Rows are points. The window is the flat piece filled in between its corners: a triangle in 3 columns, a solid with four corners in 4, and so on. A path goes straight from each point to the next, and from the last back to the first. After which points does the path pass through the window?

Window (3 x 3)
[[ 62 -32   1]
 [-83  -8   2]
 [ 48   4 -22]]
Path:
(1): [-44 -41 -24]
(2): [ 33 -28 -41]
(3): [61 42 16]
(4): [76 11 11]
(5): [ 66 -36 -73]
(6): [-16 -25 -48]
(7): [-5 -5 15]
(8): [-11   5  45]
Through the window after points: 2, 6

Window (3 x 3)
[[ 26  60   3]
 [ 61 -47  -6]
 [-35   2 -35]]
Path:
(1): [ 45 -45   6]
(2): [-18 -67  12]
(3): [ 29 -19 -62]
(4): [ -3  -5 -66]
(5): [ -9 -15  17]
(6): [33 -2 50]
(7): [ 48  49 -25]
(8): [ 84 -27 -48]
Through the window after points: 4, 8

Window (4 x 4)
[[-46  14 -70  86]
 [ 95 -34  59  15]
 [-31  -6  15  13]
 [ 44  23  28  -1]]
Path:
(1): [-10 -30 -23  -9]
(2): [-33   9  36  29]
(3): [-12  24  12  52]
(4): [ 24   2 -38  23]
(5): [ 31 -48 -31  16]
(6): [ 2 19  8 93]
(7): [ 3 26 26 59]
(8): [ -2  -1 -35  21]
Through the window after points: 1, 3, 7

Window (4 x 4)
[[-29  77 -18 -67]
 [-11 -71  29  22]
 [-55 -21   4  18]
 [-13 -39 -34 -24]]
Path:
(1): [ -8  88 -40 -11]
(2): [-26  21 -12   3]
(3): [-72  -5   7 -68]
(4): [-69 -52  28 -20]
(5): [-27   1   5  45]
(6): [-10  14  -3  22]
(7): [-52 -19  35 -45]
(8): [-60  41 -19 -84]
(9): [ -4  88 -47 -27]
(10): [-14  21  -1  -1]
(11): [-49  18  37 -40]
(12): [-81 -33   3  -6]
(13): [ 8  8 -1 43]
(14): [-26  18  -7  34]
(15): [-72 -62  11 -21]
(16): [-38  32   3 -73]
Through the window after points: 2, 12, 14, 16

Window (6 x 6)
[[-49  57 -83 -58  38 -54]
 [ 26   2 -94 -34  76 -41]
 [-31  36 -68   5   8 -16]
 [ -9   4 -18 -57 -24  26]
 [-11  43  95 -26 -33  48]
 [-15 -52  57 -23  -3   7]]
Path:
(1): [-44  12  31  -9  16  54]
(2): [-19  11  11 -50  22  28]
(3): [ 14  22  18 -49 -20 -51]
(4): [ 27   7 -74 -20  36 -58]
(5): [  5   6 -72 -40  74 -10]
(6): [-34  12  12 -63  37  22]
(7): [ 44 -13  12 -20 -20 -61]
(8): [ -5  26 -51 -44  16 -51]
(9): [-36  34 -73 -47  63  -2]
(10): [-55  48  12 -10  11  65]
(11): [ -6  38  37 -25 -10  -8]
(12): [ 10   1  29 -38 -32 -22]
Through the window after points: 4, 8, 12

Window (6 x 6)
[[-22 -39 -37 -90   7 -36]
 [ 16   5 -36   1   0 -12]
 [-40   8  30  52 -58  54]
 [  1 -95 -48 -95  68 -18]
 [ 29  85  -9 -35  12  42]
 [ 49  15  -7 -41 -39  33]]
Path:
(1): [-23   6 -45 -23   3  51]
(2): [-11 -10   4  -8   1 -13]
(3): [-19 -14  34   1 -16  17]
(4): [-26  -9 -58   4 -33  55]
(5): [ 11   6 -75 -84  -3  14]
(6): [ 35   1  24 -60  41 -28]
(7): [ 12   0  16 -51  11 -40]
(8): [-32 -27 -74 -68   2  39]
(9): [ -3  -1 -94 -49 -20  26]
(10): [ 45  -4  29 -29   5   1]
(11): [ 13  13  29   0 -19  -8]
(12): [-11  36 -56 -30 -33  64]
(13): [-11 -56 -51 -78  29  12]
(14): [ 27 -52   3 -51  42 -52]
(15): [ 22   1  53 -69  35 -19]
(16): [-10   5 -70 -60   2  27]
Through the window after points: 3, 7, 9, 13

Window (8 x 8)
[[ -6  48 -19 -76 -27   0 -34   5]
 [ 43  56 -95 -47 -15 -26   3 -14]
 [ 16  32  14  40   8 -21  73 -17]
 [  2  19 -23 -24 -53 -31 -10  -9]
 [-24  -6  21  47   2  54 -55 -15]
 [-60 -25  41 -48   1 -40  25  74]
 [ 37   2  -9   0 -57  54   4   6]
 [ 82  -7  17   7 -28  24   4   4]]
Path:
(1): [  1  17   1 -18 -12  -4  -2  45]
(2): [-18 -22  17 -34  10  10  35 -49]
(3): [  3 -41  19 -21 -12  18  15 -38]
(4): [  9  15  24  10 -21   2   0  21]
(5): [ 20  25 -12   9 -68  15 -25  86]
(6): [  3  20  -9 -65  -3  15   6 -64]
(7): [ 28 -28  -7 -18 -46  46   6 -31]
(8): [ 32  39 -11  11 -51  31   0  40]
(9): [ -1  53 -27  -1 -48 -19 -18  46]
(10): [  3 -20  -9 -48  -1 -16  18 -35]
(11): [ 24 -32 -11  -3   5  10  17 -14]
(12): [  6  66 -10  30 -54 -12  -2  24]
(13): [ -8  40   8  34 -23  11  -5  27]
(14): [  3  -6  -1  -3   2  10  -5 -36]
(15): [-12  11 -10 -49 -21  17   9 -43]
(16): [ 26  68  -9 -12 -21 -37 -23  63]
Through the window after points: 5, 7, 9, 13, 15

Window (8 x 8)
[[ 25  -9  45  25  -5  15   2   4]
 [-11 -17   0   1  22   2   7  -4]
 [ 24  -9  -6 -12   9  -1  -1   5]
 [ -3  -2   8 -29   8  26   3 -10]
 [  1 -18  23   3 -19  -5  -5   8]
 [ 13  -8  -1   9 -14  -4  27  -8]
 [ 14  95 -23  15  -6  -9  -8  17]
 [  7  37  -4 -12   8 -26  26  15]]
Path:
(1): [ 16  24  20   0 -12 -19   6 -21]
(2): [ 19   1   1 -17  24 -22  -2 -27]
(3): [  4   2 -12 -12  -4   0  10  11]
(4): [  2  21 -15   3   3  11   1  20]
(5): [  4  20   5   7   9 -10   5  -6]
(6): [  1 -19  10  -3  -2  -8  -3 -39]
(7): [ 10 -15  18  -2  -4   7  21  15]
(8): [ 9 -2  3  8 -9  6 26  5]
(9): [ 21  -2  -5   0 -14 -35   1 -33]
(10): [ 20  41   0   6  -4 -14 -10  -9]
(11): [ 2 25 -7  2 -1 16 10 36]
(12): [  9  22  -7  10 -15   8  11  21]
(13): [ 18  37  -3   6  11 -31  -2 -16]
(14): [  8  19  14   7   3 -18   5 -21]
(15): [ 5 26  2  2 -2  3 11 19]
(16): [10  9 -5 -4 -3  1 15 22]
Through the window after points: 4, 8, 10

Window (9 x 9)
[[ 65  70   8  43  -7 -26  51  12 -40]
 [ 47   0  15  12  -6  36 -21 -44 -25]
 [ 52 -73 -18  20 -46 -56  55  10 -16]
 [ 36  88  17 -52 -19 -55 -51 -33  25]
 [ 12  25 -48   8 -41  28 -11 -33 -66]
 [  4  61  25   1  -7 -18  17 -58 -69]
 [ 74  26 -50  15  32 -81  64 -46  62]
 [-72 -66  17  39 -33  82 -53  12  47]
 [ -5 -30 -15 -64   7  55   9 -14  40]]
Path:
(1): [  3  14 -13  -3  17  -5 -42  21 -48]
(2): [  8  55   4 -13  23 -31  -2 -34 -53]
(3): [ 27  45  28   3 -56  -2  13 -51  -8]
(4): [ 64  42   4 -15 -59 -17  59 -40  -6]
(5): [  3  55   0 -11  61 -76 -62 -33 -50]
(6): [ 25  -4 -17  13  24 -15 -34  14   2]
(7): [ 33  17   1  -4 -37  12  13 -49  23]
(8): [ 40 -28 -17  32 -94  12  73 -58  25]
Through the window after points: 2, 8

Window (11 x 11)
[[-33  15  26  62 -35 -39  -6 -52 -53  34  -7]
 [ -5   9 -20 -44  11 -32 -11  -2 -69 -37 -19]
 [ 10  12   4  21   7  95 -18 -67  32 -38 -38]
 [-45 -23 -13  15  37 -44  30 -60  -7 -28  -3]
 [  1  36  48  17   9  -2  38  40  -4  43 -54]
 [ 44  -4 -47  82 -25  39  32  14 -80 -35  72]
 [ 71 -65 -33  -9   4  37 -64 -37 -36 -10  -4]
 [ 32  65 -22  -5 -63 -89 -47  24 -16 -30 -36]
 [-11 -62 -12  -8  16  13  -9   4 -34 -63  53]
 [  6 -15  50  43  88  38 -10 -23 -37  14 -11]
 [ -4  -3 -35  12  50  24 -71 -10 -50  41 -16]]
Path:
(1): [-25 -34 -10  52  21  47  -8   1 -47 -29 -26]
(2): [ 41  -8  20  -1  43   6  16 -63 -23  16  65]
(3): [ 56  46  18 -29  -1 -31  10 -32 -20  -3  37]
(4): [-27 -17 -45  35 -10  -8 -26  12 -54 -43 -37]
(5): [ 16 -32  -9  87   6 -21 -46  22 -17 -13 -82]
(6): [  2  52  -3 -35   4  14   9 -40 -53  32  41]
(7): [ 12  16   2  19  14   3  -2 -40 -37  -7  29]
(8): [-16 -30 -15  54   3  -9   5  11 -47 -14 -25]
Through the window after points: 3, 7

Window (11 x 11)
[[-22 -49  -5  37  58 -44   8 -47 -12  44  22]
 [-34 -23 -38 -34  17  38 -22  56  54  37 -34]
 [ 28 -32 -14 -22  -2 -34   0  26  17  36 -20]
 [ 24  44  47  49 -49  59  26 -17  13 -71 -40]
 [  6  -6   9  55  58 -18  52   4  52  39 -39]
 [-42  24 -10 -41  40   4  40 -31 -16 -95 -28]
 [-25  47 -26  30  30 -51 -19  33  -9  20  36]
 [ 64 -18  47  72  34  50 -53  21  25  -3  18]
 [-29  10  54   3  -6 -23  -8  10  76 -46 -10]
 [-56  44  51  40  49  12  20  52 -15 -23 -41]
 [ 39  66  -7 -21   3  55 -26 -14 -22  31 -43]]
Path:
(1): [ -3  13  34 -19  33  46  29  27  12  16  37]
(2): [ 1 22 26 -2 17  9 28 20 13 27 -7]
(3): [-25  22  -1  85  33  -4 -72  31  15 -14 -39]
(4): [ -4  19   0  31   8   9 -11  -4   6 -16 -46]
(5): [ 10  27  48  -6  -1  30  38  12  11 -15  12]
(6): [-12   0  29   1  25   0  31  20   9   7  28]
(7): [-17   3 -13  35  47 -25 -42  -5  43  -2 -78]
(8): [ 11 -12 -14   8   7 -16 -40   0  30  -3 -24]
(9): [16 24 31 -8 19 22 77 -6 -8 29 18]
(10): [ 7  4 29  0 37 40 28 18 16  9  5]
(11): [-14 -15  -4  29  13 -13 -31 -19  11 -34 -69]
(12): [ -3  25 -23  58  35 -61 -36  -5  -4 -19 -35]
(13): [-24   7  23  -8  10  22  33  19  14  34  53]
(14): [-11  21  37  18  41   3  42  -7   7   2  10]
(15): [ 15  18  23  47  21  -3   8  -3  13 -31 -42]
(16): [  3  10  -9  19  11   8  -2   3   0  -3 -43]
Through the window after points: 4, 12

Window (12 x 12)
[[ 64  40 -57  33  -9   0  -5  25  10 -44 -95 -37]
 [ 53 -39  72 -17  22  38 -51 -22 -23 -27 -23  38]
 [ -2   0 -14  -1  35 -18 -21  14 -18  24  55  48]
 [ 43 -53 -50  54  53 -39 -23  -8   1  51 -27  14]
 [-35  24 -33   1  -6 -14 -36 -51 -32 -16  31   5]
 [ 20  51 -42   5  -5  48  48  12  22  17  -4 -43]
 [-38  34  -3  15  15  38 -22  -4 -74  38  43  19]
 [-34  -8   2  17  61  15  -3  10  18  -2  14  -5]
 [-15 -26 -16  11  -7  37 -47  23  32  -4  -6  -1]
 [-18   1 -28 -52  -4 -12   2  23 -19  10  -4 -33]
 [-59 -20 -36 -62   8   3 -15 -27 -12 -39 -21  68]
 [ 18 -18 -10  34  -3 -35  25  13  15   8 -42   4]]
Path:
(1): [ -2  48  -9 -33   3 -24 -34 -13  27  13 -38  50]
(2): [-21  43   1  16  23   3 -36  -9  14  31 -16 -14]
(3): [ 43 -69 -53  14  32   9  35  17 -27 -10  17  28]
(4): [ 14 -22 -50  28  19  18   7   7 -36 -26  14 -13]
(5): [ 10  10  15   0  16  15 -31  -2  -1  -1 -27  12]
(6): [-17   4  -5 -10  13  -9 -18  -6  10  24  -6  21]
(7): [ 10 -28 -37  19   8  13  20   0 -39 -26   6  -2]
(8): [ 22   6 -64  17  -5  -8  24  35 -16 -41 -21 -37]
(9): [ 29  28 -22   5   2  12 -22   5  14  -1 -58 -11]
(10): [-20  24  -9  -2   3  11 -18   4 -16  25  -1  11]
(11): [ 17 -24 -35  26  34  11  17   6 -68 -14  36 -16]
(12): [  2 -23 -27   1   1   6 -14 -11 -41  -7   6  -7]
Through the window after points: 2, 4, 8, 10

Window (12 x 12)
[[  3 -64  23  36  12  48  39 -29  -3 -15 -33  36]
 [ 22  58  -3   7  63 -17 -19  12  44 -63  39  13]
 [ 22  25  -5   0   6   0 -66   1 -18  78  -5  -6]
 [ 25  49 -63  -4   3  24 -23 -25  -9 -20 -82 -26]
 [-26   0  31  60  12  28 -14 -20 -23  31 -12  51]
 [-10   3  38  -2  -4 -12  40  32  10 -65 -39 -15]
 [ 39 -27  38  95  -2  -2  22  48  -7   4 -27  46]
 [ -1 -33 -47  48   6 -10   0  -9 -56   5 -17 -11]
 [ 15  10 -31  33 -26 -24  42 -49  45 -45  -5   5]
 [-23 -11  20   6   8  -1 -13  40  63   3 -12  39]
 [  7 -37  -8  18  47 -28  29   9   1  57 -47  30]
 [-38   3   3  -5  11  47  31  27  -8   9  19  17]]
Path:
(1): [ 11  -2  -2   8   2  -1  -9  14  13 -16   5  44]
(2): [-34  11  22  24  60   2  16  24  65  10 -29 -16]
(3): [  1  -8 -10  41  27  18   3   1  20  -5 -12  -3]
(4): [ 7 -4  0 17 12 -9  1 -5  6  7 -7 46]
(5): [  7 -35  14 -10 -29 -26  -2   7  -6  -7  -3  76]
(6): [ -6   6  -9  29  23   9 -12  13   8  15 -16 -11]
(7): [ -6 -16  40  63  19  29  29  12  25   7 -15 -26]
(8): [ 10 -34   2  30   5  16   7 -18 -27  -2 -31  75]
Through the window after points: 1, 5, 7

Window (14 x 14)
[[-49 -12 -59   5   0 -19  16 -60 -90  21  43  27  30   2]
 [  6  23 -18 -18  -2 -36 -10 -49 -31  26  51  71  71 -17]
 [-65  26 -39 -39 -12  27 -52  60  24  14 -19  44   0 -36]
 [ 54  -1 -27  52  30   7  37 -11 -34 -56 -14 -20  32  -9]
 [-16  35  -9 -23  -7  80  14  18  13  17  -7  35 -69   3]
 [ 13 -35  24  -8  -7  10  48 -38 -36 -63 -51   1  60  -2]
 [-14   2  12  28 -37  -8 -51 -14 -71  30  54  31  17  -8]
 [ 29 -65   5  37  23   5  18 -43  20 -51  23 -26  53  36]
 [-10 -26  41  51  41 -17  52   4   9 -57   0  18  15  -4]
 [ 19 -37  -2  32   5 -41 -22 -44  15 -47 -22  36 -12  -5]
 [ 51 -60  21  11  35 -42  38   0 -12  -9  -8 -30  -1  11]
 [-70  95 -15 -20 -36  29   5  21  48  18 -72  -1  -9   6]
 [ -3 -27 -11  39  38   0 -36 -36 -69  58  13  66  42  20]
 [-61  58  -2 -22   0  75   4  -2  45  28 -51 -21 -34 -75]]
Path:
(1): [-18  -8   3  -4  39   2 -48 -40 -33  13  18  37  25  19]
(2): [ -7  32   6 -19  24  29 -29 -12  30 -15 -15  15 -29  -1]
(3): [-25  -2 -11  18 -35  28  43  30  -2  18 -36  20  10 -21]
(4): [-45   6   8  43 -41  -3  26  32  -2  52  -9  67  46   2]
(5): [ 30 -22  -8 -12  55  10 -11 -58 -35 -57  23 -36   5  -1]
(6): [  2   7  10  -8  72  21   1 -24 -14 -17   4  -4  -3  -4]
(7): [ -1  -8 -27  34 -43  19  29  -3  -3 -14 -10  14  15  -2]
(8): [  5 -20   1  20 -53  25   7 -31   6   7 -30  51  26 -23]
(9): [-26  37 -14 -14  38   2  -5 -14 -15  16  18  10  16 -20]
(10): [ 19  -8  24  10  56 -16 -10 -33 -14 -58  24  13   7   5]
(11): [-13 -35 -35  35 -66  -8  63  20 -37  48 -44  13  52   6]
(12): [-29   6 -48  65 -75   4  29 -21  19  61  42  -7  45 -11]
(13): [-17  12  16 -30  28   3 -40  -1 -45 -21 -16  44  -4  -4]
(14): [-38  21   6  -3  19  25   1 -15 -29 -21  13   8   8   2]
(15): [ 12 -10 -42  17 -34  -3   2 -11  22  30 -26  59   5 -16]
(16): [ 19 -27 -12  71 -42  -9  40   2 -34   7   6  18  22 -20]
Through the window after points: 6, 8, 12, 16

Window (14 x 14)
[[ 44   4   4  31  30   3 -52  -9   6 -16 -12 -47   7 -66]
 [-15 -12   2 -39 -15  37 -40 -29 -12 -29 -27   1   3  -9]
 [ 21   9  22  15  16  24  -1   0 -17  10  15 -19 -15   0]
 [-10 -19 -22 -16  95  57 -30  41  13 -28  65 -82 -22 -66]
 [-41  11  12  -1 -23 -10  -3   9  12  12 -10 -18   2  18]
 [-28  -6  -8  17   8 -27  27 -36  -4  14  12   7  11   7]
 [ 11   8  -1 -27 -23 -28   9 -20  -1   1   3 -23  26  28]
 [  6 -20  -6   2  21  -5   3  -3  43  25  27  13 -20  13]
 [-16  25  20   6   4 -11  19 -35  37 -19  16   4 -11  22]
 [  4   1  -5  31  30  -4 -19   5   0 -65 -35 -20   3  38]
 [ -1  31 -41   9 -17  14 -16 -48  10  35  -8 -12 -23  -1]
 [-18  15 -25 -20 -21   6  36   4  10 -13 -11   9   6  -8]
 [-10  12 -19 -13 -17 -10 -37 -12 -22 -42 -18  -2 -50  -5]
 [ -9  28  -1   8  19  -8 -13 -12  23  17  53  52  18  28]]
Path:
(1): [ -9  40 -22 -21  42  -2  -3   3 -13  20 -20 -13 -30   3]
(2): [ -8  23  17 -34  40 -22 -11   0 -18  39  -1  -7  -1  13]
(3): [ -6 -11 -26  16 -30  15   6 -22  33 -29  14  -5 -11  10]
(4): [  3 -17   3  32   5  46  25   2  19   2  56  -8 -17   7]
(5): [ -8   7 -14 -29  41 -28 -35  -6  23   4  -1  -1  -4  -9]
(6): [ -1  20  -5 -33  24  -1 -18 -20   4   5 -36 -31 -21   9]
(7): [-20  -4  -4  10 -33   5 -15  -6  -3 -24  16   9   2  -4]
(8): [ 10 -29 -23  40 -40  14  -2 -17 -29 -19   7  13  26 -19]
(9): [ -5  29   5 -36  39   1 -29 -12  35   4 -10 -26 -30  -2]
(10): [-26  21 -25 -25  35  -8 -23 -17  14   5 -30  -8  -7  -8]
(11): [  7   6   4   8  -9  12  -7  -3   7 -14  29  -7  -5   8]
(12): [  8   6  -4  50 -21  13 -13 -28   2 -11  16 -25  -9  -8]
(13): [  3   6 -11 -47  49  -1  -2   5  10  -3  -8  10  -4  -1]
(14): [ -5  21 -11 -11   8   1 -13 -25  10   0 -12   0  -7   6]
(15): [  0 -11 -13  45 -22   6  25   5  19 -18  31 -32  -9  -8]
(16): [ -5 -22  -1  19 -31   9 -15 -22  20 -23  30   1  22  -6]
Through the window after points: 4, 6, 8, 14

Window (14 x 14)
[[ 18 -21  23 -16  -2 -43 -19   1 -15  16 -36  -5  40 -36]
 [-18 -27   3  -6   4 -39 -19  10 -14  -2   9 -42 -31 -24]
 [-43 -51 -12  13 -22 -11   8  18 -13  26 -26 -27  15  28]
 [-27 -35  22 -29 -32 -13 -13   2  23  -5 -24  -4  13  12]
 [-11  11   8   4 -21  11  25   3 -47  -3  26  -1   1 -14]
 [-17   1  14  40 -14 -12 -44  10   0  18   3 -15   0  13]
 [-31 -20  10  20   3 -11  -6  37 -95  56  25  63 -25  12]
 [  0   5  19  -5  46 -17   5   5  -7  26  28 -53 -35   3]
 [ -5   7 -14  20  30  25 -37 -26 -12   3  68  10 -11   2]
 [ 23  36  14  27  14 -15  13  13  15  15  65  12  24 -49]
 [  4   1 -17 -33  -2  25 -12  25  20 -16  -2 -20 -31 -17]
 [ 34 -27  20  51 -27 -19 -10 -10  -7   0  13  11   8 -20]
 [-12   0  -7  25  15 -35   2 -22 -30 -62  11  27  28  43]
 [  1   9  14  19  -3 -17  51 -31  -8  27 -13   1  -5 -79]]
Path:
(1): [ -7  29  -7 -34 -31 -41  -8 -12   4 -10  48 -24 -40  -3]
(2): [-15  -4  -7 -18 -24 -24  -6  -9   7  12 -14 -10  13   3]
(3): [-11 -42  48  16  12  20   5  20  -9 -17  15   3 -24 -35]
(4): [ -2 -31  22   6  16 -13 -17  26  -6   1 -11   6  14 -24]
(5): [-19  17  -2   2 -44 -32  24 -14 -32  29  25  -2 -13  15]
(6): [  3   0 -47  -7 -31 -12 -18  10  -2   9  28 -27  -5 -10]
(7): [-17 -12  74   1  44   9  16   7 -13 -15 -23   5 -28 -25]
(8): [ -5 -46  27  62  51   0   1   6 -39  21 -25   6  41  -9]
Through the window after points: 2, 6

Window (14 x 14)
[[-35   1 -16  15  57   2 -37 -49  35  21   2 -65  26 -26]
 [ 13  -7 -14 -76  18 -24 -11 -11 -20 -14 -37   7   4  20]
 [-23 -22  53   5 -24   6 -55  12  30   2  19 -14  -4  -6]
 [ -5 -27 -12  19  32 -85  13 -60 -18  21 -52  20  73  15]
 [  0 -74 -30 -23  84 -28  -3 -23 -17 -41 -44  44  50   2]
 [ 13  -5 -26  25  44   5   5 -80 -34   4 -63  57  77  36]
 [-17 -24 -25 -11 -85  12   9  13  30  -8  55 -13 -20 -15]
 [-35   6 -42  48 -39 -13 -54  21  -7   2  -9 -22  -4  -7]
 [-49  16  -6  48  54  -5 -12   7  53  61   3 -15 -40 -14]
 [ -3   6   0   0 -18 -21 -33  -8 -25 -18  65   6 -32 -30]
 [ 63 -27   0  -8  51 -16  18  16 -16 -26 -18 -15  31   5]
 [ 64 -18 -35 -41  26 -44 -35 -17  25 -36 -11  50  57  14]
 [-56  22   0  46 -39 -15 -19  -7  38 -38  40 -37 -41  33]
 [-25  -5 -12 -25 -39  -1 -29  57  -4  -4  95 -17   1  38]]
Path:
(1): [ -2 -31   6  12   5 -16 -31 -14 -12   9  17 -26 -12   9]
(2): [ 39 -47 -42  38 -16 -37 -47 -20  -6  36   4   0 -30  40]
(3): [-38   8  16 -17  33 -22   6 -21   5 -25 -14  -2  57 -17]
(4): [ -9  11   1  -6   2 -28 -13  13  23 -25  17 -16  14 -20]
(5): [-18 -35 -22  -1  -9 -18 -34  -6  12   8  16 -11 -26  32]
(6): [  0 -61 -29 -14  34   7 -26 -38  23  10   3  -5   0  21]
(7): [-26  11  -6  18  38 -40   5  11 -12 -19 -28  23  36 -23]
(8): [-48  31 -21 -13  12   7  21  25  14 -21   7   6  14  -8]
Through the window after points: 2, 6

Window (14 x 14)
[[-28  12  25 -39 -15 -64  22  69  -5  38 -18  32 -56  14]
 [ 44  -7  49  -5  63   7 -60 -10  38  10  -1  -6  28  25]
 [ -1 -18 -23  49  45  39 -86  30  13  39  30 -13  16  40]
 [-64   6 -35  11   0  12 -23  45  24 -49  10 -50  56 -23]
 [ 95 -35  -2 -10  38 -25 -51   0 -12 -37  34   8  11  35]
 [-58 -12  29 -34  25 -49  59  17 -30 -22   8  61   2  33]
 [  6 -29  23  17  18 -54  43 -31   0 -43   7  27 -52 -14]
 [ 31 -20  -8   1 -34 -82  41 -46  35 -25  -4  32 -11  55]
 [-41  51  10 -21  40 -44  32  26 -75  43 -45  16 -12   9]
 [-20  40 -48  19  17 -36 -24  33  60  -7  46  26  26 -19]
 [-24 -23 -20 -70  36 -50  46   5 -12  44 -28  34 -40   5]
 [ 60 -43  25  13  11  30 -67 -18 -18   8   4  35  51 -12]
 [-20 -26 -50  70  27 -53 -23  69  72 -31   3  -9  67 -13]
 [ 47   9 -40  38  37  48 -51  54  62 -13 -15  21  17  27]]
Path:
(1): [ 55  -2  40  -2  48 -35  67  48  42 -21  70   7  22  13]
(2): [ 15   2 -32 -13  26  36   8  41   2  43  34  12  22  32]
(3): [-37  11  30  40  38 -91 -55 -10 -18 -28 -63   7 -23   0]
(4): [-24 -17 -23 -10  24   5 -59  22  18   8 -16  21  -2  17]
(5): [ 39   0   2   5  17 -42  16  16  17  -3  17  14  21  29]
(6): [ 34   4  -1  22  35  -6  60  30 -40  38  32 -68 -21  -7]
(7): [-21  12  -3 -28  29 -43 -45  10   2 -14 -39  76  14  29]
(8): [-37 -18 -52  18 -15 -16 -79 -22 -17  -2 -64  18   5  12]
Through the window after points: 2, 6, 8
